Every row gives one point. Examples show where two turns around zero, p and q, send a point. Where does a point land after both, in the order given? Backwards means that the second turn is done in reverse. Each puzzle has new turns, and all numbers are rounded.

Turn p:
[0.42 0.28 0.49] => [-0.37 -0.51  0.30]
[-0.14 -0.26  0.28] => [-0.16 -0.11 -0.36]
[0.21 0.25 0.23] => [-0.22 -0.22  0.25]
[-0.03 -0.39 -0.30] => [ 0.41  0.07 -0.26]
[-0.45  0.12 -0.70] => [0.35 0.76 0.08]
Turn q:
[ 0.12  0.42 -0.02] => [0.22 0.26 0.27]
[ 0.27 -0.04 -0.33] => [ 0.09  0.31 -0.28]
[-0.55  0.18  0.21] => [-0.34 -0.19  0.48]
[ 0.26 -0.42 -0.26] => [-0.01  0.05 -0.56]
[-0.55  0.40  0.31] => [-0.23 -0.16  0.69]
[ 0.44 -0.54  0.08] => [ 0.25 -0.26 -0.60]
Where do these land?
q, then p: [ 0.27 -0.24  0.56] => [ 0.47 -0.41 -0.25]
p, then q: [-0.22  0.11  0.10] => [-0.15  0.07  0.21]
p, then q: [-0.31 -0.18  0.36] => [-0.43  0.27  0.00]
p, then q: [ 0.32 -0.21 -0.34] => [ 0.41 -0.03 -0.31]
p, then q: [-0.06  0.52 -0.68] => [ 0.65 -0.15  0.53]

Turn p:
[-0.27 -0.52 -0.15  0.39] => [-0.15  0.26 -0.29  0.59]
[ 0.04 -0.07 -0.33  0.32] => [ 0.07 -0.21 -0.21  0.35]
[-0.45  0.02 -0.11  0.36] => [-0.02  0.12 -0.56  0.12]
[ 0.20  0.29  0.12 -0.69] => [-0.19 -0.19  0.46 -0.58]
[ 0.47  0.29  0.46 -0.38] => [ 0.28  0.01  0.58 -0.49]
Turn q:
[ 0.25  0.55 -0.15 -0.37] => [ 0.18 -0.26  0.49  0.43]
[-0.50 -0.23 -0.34  0.16] => [ 0.27  0.47 -0.39  0.01]
[-0.02 -0.59  0.58  0.00] => [-0.58  0.20 -0.05 -0.55]
[ 0.45  0.38 -0.39 -0.07] => [ 0.45 -0.44  0.28  0.18]
[-0.18 -0.10  0.30  0.29] => [-0.31  0.02 -0.34 -0.06]
Where do these land?
q, then p: [-0.52  0.70 -0.28 -0.38] => [ 0.89  0.02 -0.38  0.22]
q, then p: [ 0.30  0.28 -0.17  0.07] => [0.08 0.16 0.23 0.34]
q, then p: [-0.12  0.12  0.43  0.21] => [-0.27  0.06 -0.41  0.12]
p, then q backwards: [ 0.09 -0.41  0.23 -0.18] => [-0.18  0.02  0.11 -0.47]
p, then q: [ 0.24 -0.69 -0.22  0.27] => [-0.17 -0.33 -0.72  0.00]
